Each row of a before or after table is a point. One or more steps were done to the points. Then noise was added and the rows were shuffled. The steps act on how far a point lies along the listed directions, d1 being the first. Name the steps. A step turns or swaps two directions, mirrors them in a line or flattens them onto one, adds a multiple of one to another, or multiplies one. Angles are multiples of 10 degrees, from the lower direction toward the higher: turns from -170 to 170, lines from 10 to 170 but not 90. Use the fewest steps. Two steps may share a direction if one is a turn and the other turns, adds or multiplies; they go together, in the order done. Otherwise the lowest direction goes first.
In the rows, zero is written as 128.

Directions:
(1): [147  73 106]
(2): [179 132 163]
(3): [157 157  81]
Before (8 x 3):
[[157 136  97]
 [160 199 108]
 [130 108  99]
 [105  60 133]
 [119  81 150]
 [166 149 175]
 [165 143  95]
 [122 207 151]]
After (8 x 3):
[[181 117 108]
 [ 56 146 138]
 [126  95 128]
 [ 87 191 147]
 [ 86 102 124]
 [189  98 118]
 [ 93 103 128]
 [109 170  85]]
Steps: turn d2 and d3 by 140 degrees

Directions:
(1): [ 87 178 133  71 146 114 105  85]
(2): [ 70  70 122 137 116 127  70 130]
(3): [110  86 113 123 147 159 183  67]
(4): [138 122  35  98 123 108 130 145]
Before (13 x 8):
[[164 145 164 142 131 118 127 140]
 [159  98 141 171 123 127  97 152]
 [151 113 149 148 101 123 110 157]
 [134  94 118 171 115 121 103 176]
 [141  96 136 175 119 141 115 181]
 [151 118 133 123 124 162 153 120]
 [159 121 149 154  97 127 115 152]
 [ 75 142 130  89 126 111  72  80]
 [ 82  55  55  89 131 148 143 114]
 [172 134 159 164 120 116 123 148]
 [ 38  35  83  93 159 177 159  11]
 [127 182 134  82 129 107 115 128]
 [150 139 137 143 125 121 158 135]]
After (13 x 8):
[[164 152 149 131 130 109 120 144]
 [147 149 135 136 125 116 149 137]
 [142 167 138 105 123 110 119 147]
 [ 74  50  90 101 136 162 152  96]
 [124 113 130 148 127 136 110 161]
 [147 111 133 149 129 123  93 137]
 [151 132 140 137 101 121 108 143]
 [117 108 122 151 124 121 101 154]
 [142 122 141 132 105 119 106 147]
 [148 128 130 116 124 158 147 119]
 [165 148 144 146 122 107 115 145]
 [ 44  12  87 112 158 190 178   7]
 [ 92 111 123 118 120 122  92  93]]
Steps: multiply d1 by 0.4; add 0.3 times d2 to d3; multiply d4 by 0.4

Directions:
(1): [156 175  59 105 131 142 167 164 128 142  49 115 143 135]
(2): [115 143 149 153  84 137 130 123  83 175 121 164 215  89]
(3): [109 120  94 124  77 168 111  44 188 124 109 138 142 157]
Before (11 x 14):
[[130 139 109 123 123 143 141 120 146 124 109 125 138 135]
 [133 134 140 135 135 115 141 163 104 137 133 122 128 108]
 [136 123 109 118 128 142 122 112 159 107 130 116 100 149]
 [137 143 129 128 141 111 136 162  94 135 127 130 131 105]
 [125 113 128 124 122 135 128 103 126 133 131 135 130 128]
 [125 132 122 127 117 133 125 118 143 126 118 133 148 140]
 [138 154  81 113 124 135 154 133 129 136  91 130 145 131]
 [133 118 119 124 137 126 117 110 164 109 125 118  95 150]
 [122 126 116 120 121 125 125 111 149 130 131 121 122 137]
 [120 133 124 126 122 132 122 117 126 130 127 129 127 130]
 [118 120 125 121 124 132 117 113 142 120 131 122 113 137]]
After (11 x 14):
[[114 112 137 126 124 129 109 107 143 118 146 124 110 135]
 [135 138 134 133 136 116 144 165 104 138 127 121 130 109]
 [141 160  78 112 125 149 157 137 147 130  74 118 144 137]
 [167 203   7  88 127 149 195 172 130 152   8 117 161 139]
 [130 138 113 124 119 135 130 122 144 128 107 132 150 142]
 [137 123 106 117 127 142 123 113 159 108 127 116 101 149]
 [120 104 140 129 122 133 120  97 127 130 145 137 126 126]
 [144 154 112 121 142 114 146 172  94 139 107 127 135 107]
 [129 114 125 126 136 125 114 106 164 108 133 120  94 148]
 [120 133 125 126 122 132 121 115 125 130 129 129 126 130]
 [121 126 118 121 121 124 123 110 148 129 133 121 121 138]]
Steps: multiply d1 by 3

Directions:
(1): [146 132 128  89  55 117 124 126 105 135  93 112 138 126  92 183 165 182
  75 154 114 129 194 198]
(2): [193 148  96 115 109 157 119 131 116 160  84 193  66  60 161 160 153 154
 134  99 107 116  83  92]
(3): [118  57 149  68 147 126 161 170 142 202 168 137 150 111  77 165 137 150
 146 146 164 117  66 135]
(4): [103 135 115 125 159 130 141  36 135  96 154  74 122  80 123 110 193 186
 152 111 122  77  94 159]
Before (9 x 24):
[[ 70  73 177 107 153 105 143 149 150 160 197  77 188 147  60 121 117 128
  149 152 169 123  90 164]
 [108  92 137 122 143 139 128 120 118 172 157 122 133  98  97 141 137 158
  153 144 145 102  78 132]
 [174 151 111 150 104 130 103 160 122 120 122 166  92 132 159 138 120 117
  135 117 108 165 131  96]
 [134 137 137 134  99 137 120 147 116 113 101 161 106 166 153 121 110 106
  110 115 135 148 149 102]
 [109  40 164  74 155 125 160 161 148 180 176 134 176 120  88 152 119 134
  161 146 162 126  69 114]
 [147 164 123 173 133 127 100 148 130  86  97 155 100 138 185  94  82  78
  131 122 120 130 148  78]
 [111 135 136  92 118 117 142 139 129 148 154 115 155 115  90 147 119 128
  125 149 153 134 101 126]
 [137 146 129 150  88 118 106 173 129 125 108 177 135 178 147 141  86  70
  103 132 127 175 187 120]
 [147 115 121 131 141 159 134 183 125 161 132 186 106 130 143 127  78  81
  155 105 117 135 103  67]]
After (9 x 24):
[[132 137 134 168 120 112 105 177 131 101 150 134 135 190 145 111  83  78
  132 137 125 184 162 106]
 [186 128 110 126 134 161 120 127 129 145  98 206  84  60 185 140 126 127
  165  90 108 123  58  46]
 [137 147 110 160 136 154 105  82 108 134 120 138  91  72 147 122 149 158
  154 114 112  96  85 109]
 [ 90 106 161 172 193 111 124 190 159 108 167 133 152 189 156  61  31  29
  163 141 165 143 114  61]
 [148 168 115  99  94 134 125 129 117 144 116 145 118  84 119 159 133 140
  117 131 129 131 104 115]
 [130 139 123 194 179 162 120 192 136 122 142 194 107 170 185  66  21   7
  177  89 117 158 106  13]
 [112 113 157 127 106 126 129 178 122 128 123 154 134 197 131 120  88  86
  108 132 154 160 156 105]
 [132 105 151 121  79 111 118 234 132 169 120 190 162 203 112 167  60  56
   94 156 150 194 190 127]
 [168 116 125 101 133 152 126 140 133 193 131 173  87  41 125 156 155 161
  164  99 133 102  18 102]]
Steps: multiply d1 by 2.5; turn d2 and d3 by -100 degrees; multiply d4 by 1.6
